Rows are points. Each copy is the shape, with its points in the same order, turned, moved and blurred by noise. Say if it was mirrored as well.

Shape (6 x 2)
[[ -2.1   3.1]
 [-12.9  -7.2]
 [-30.8  -1.4]
 [ 30.6  26.1]
 [ -8.8 -11.1]
 [-17.8  -3.7]]
Copy 1 (6 x 2)
[[ -8.4   1.7]
 [-10.2 -12.1]
 [-29.3 -18.2]
 [  1.6  39.4]
 [ -5.7 -17.4]
 [-14.7 -13.3]]
Copy 1 is: only turned
Copy 2 (6 x 2)
[[-11.0  -1.6]
 [-11.3 -14.2]
 [-25.7 -21.9]
 [ -4.8  38.1]
 [ -5.3 -18.4]
 [-16.3 -15.7]]
Copy 2 is: only turned
Copy 3 (6 x 2)
[[  4.2  -7.2]
 [  0.6 -19.6]
 [ 15.5 -34.5]
 [  7.5  34.3]
 [ -4.9 -18.6]
 [  6.6 -22.7]]
Copy 3 is: mirrored

Shape (10 x 4)
[[  6.5   1.2  -1.3   2.5]
 [-45.3 -19.6 -24.7  -1.3]
 [-21.2 -18.2  24.2  -3.6]
 [ -5.3  18.3 -24.0  15.0]
 [-19.7 -19.7 -30.9 -17.9]
 [  8.0 -18.6   7.0  15.2]
 [-11.5   4.7  -3.4  10.7]
 [ -1.7  39.9  19.6   6.4]
 [  8.3  -5.6  15.6  15.8]
 [  3.7  -7.6   6.3  10.6]]
Copy 1 (10 x 4)
[[ -0.4  -7.7  -3.7   1.0]
 [ -1.1  50.0 -22.8   9.3]
 [  9.2  11.9   2.5  37.9]
 [-25.3   4.3 -15.5 -12.4]
 [ 18.1  36.2 -15.1 -13.0]
 [ 11.1 -11.5 -20.8  16.8]
 [-13.1   5.9 -11.8   8.8]
 [-38.3 -13.3  20.5   9.9]
 [ -0.4 -16.9 -11.1  19.6]
 [  3.2  -8.4 -11.8  11.4]]
Copy 1 is: mirrored
Copy 2 (10 x 4)
[[ -2.0   9.3  -8.7  -5.3]
 [  6.7 -31.0  32.9  15.3]
 [-33.4   5.9  16.8  13.0]
 [ 28.9   2.5  -8.5   5.8]
 [  3.9 -29.8  22.9 -14.2]
 [-19.7  -4.1 -18.0   6.4]
 [  4.3   3.9   0.1  10.2]
 [ 10.8  47.2  -1.0   8.7]
 [-17.1  10.3 -18.5   8.3]
 [-11.8   2.3 -12.4   3.5]]
Copy 2 is: mirrored
Copy 3 (10 x 4)
[[  1.5   1.5   5.3  10.8]
 [-54.2 -22.0 -13.9  16.3]
 [-27.3 -13.5  21.9 -14.9]
 [-12.0  14.5 -14.0  28.4]
 [-25.9 -35.1 -21.4  18.0]
 [ -4.6  -7.4  26.5  14.9]
 [-19.2   9.6   1.3  10.4]
 [ -0.7  40.1  -2.8 -11.7]
 [ -3.0   7.2  28.8   8.0]
 [ -5.2  -0.5  17.9  11.5]]
Copy 3 is: only turned
Copy 4 (10 x 4)
[[  0.7  -0.9  10.8  -0.2]
 [-59.0 -15.6  11.4   8.4]
 [-15.3 -17.5 -22.2  10.7]
 [-12.4  13.6  34.1  13.1]
 [-44.0 -11.2  15.5 -18.7]
 [  5.5 -24.9   9.5   6.4]
 [-13.2   2.0  13.1  15.4]
 [ 11.3  33.0  -0.6  21.5]
 [ 11.6 -12.9   3.4  12.0]
 [  2.3 -12.3   7.4   7.1]]
Copy 4 is: mirrored

Shape (10 x 6)
[[ -0.3 -29.9  18.7  35.0   8.6   0.2]
 [-18.1 -12.8 -13.6  27.6   0.7 -12.0]
 [ -8.3  21.6  -9.6 -37.5   7.2   6.2]
 [  0.0   5.9 -33.8   4.6   8.0  27.2]
 [  3.4   5.6  12.5  24.3 -17.1 -25.2]
 [-18.5  -0.5  11.3  27.0  17.7 -19.2]
 [  2.3 -11.3  -9.6  18.8  19.5  -3.2]
 [-13.0   2.4   5.8  -6.8   2.5  16.1]
 [ -1.4 -22.2 -35.2  12.4   8.9   2.8]
 [ -0.3  15.2  14.6 -13.8 -44.0 -17.5]]
Copy 1 (10 x 6)
[[-28.2   3.7  15.7  20.8   2.0 -28.1]
 [-35.0   7.6  -6.1  -4.5 -10.3  -5.0]
 [ 19.1  -2.7   8.8 -32.5  13.5  29.3]
 [-21.4 -20.2   8.5  -2.0  -0.1  37.4]
 [  1.8  21.3 -16.5  12.1 -15.2 -13.2]
 [-19.1  25.1  15.2  -5.6 -17.0 -14.9]
 [-21.0  -9.5  14.0  -0.8 -13.0  -5.5]
 [ -4.1   6.5  13.0  -4.9  19.2  14.0]
 [-35.3 -25.5  -1.8  -8.6  -5.3   5.9]
 [ 26.9  21.9 -36.1   0.6  14.6   2.0]]
Copy 1 is: mirrored
Copy 2 (10 x 6)
[[  9.3 -20.5 -22.7  13.6  17.9  -4.7]
 [-21.5  -4.3 -10.8  18.2  -1.4 -15.4]
 [-15.8  24.8  40.6 -26.4  -5.7   4.7]
 [-22.7  24.3  -5.7  -4.4 -16.1  27.1]
 [ 15.5   0.2   5.8  21.4  -9.9 -29.8]
 [ -6.9   0.6   1.6  22.6  23.6 -21.7]
 [ -8.6   9.5 -16.7   2.0   9.5  -5.7]
 [ -6.0  -0.6  20.5  -4.1   0.7  13.0]
 [-29.8   5.6 -24.3  -8.2 -10.7  -1.2]
 [ 18.1  -5.7  39.4   1.1 -33.9 -25.1]]
Copy 2 is: only turned
Copy 3 (10 x 6)
[[ 14.3 -25.0  -7.9  32.1   4.7   7.6]
 [ 22.9  -7.6  -7.7  24.6  21.0 -25.4]
 [-10.4  28.7   3.3 -33.5  24.8  -5.4]
 [ 15.0  22.2  35.0   1.4  17.9 -18.5]
 [ 31.8  -8.3 -33.9   3.7  -5.3  -7.0]
 [ 20.0  -7.5 -26.2  18.9  27.4   2.9]
 [ 22.0 -13.3   5.6  14.2  21.8  -5.3]
 [ -9.4  15.6   4.3   7.7   9.7   3.7]
 [ 16.2 -11.6  21.4   6.6  24.9 -29.3]
 [ -4.0  15.6 -32.0 -24.4 -23.4 -16.6]]
Copy 3 is: mirrored
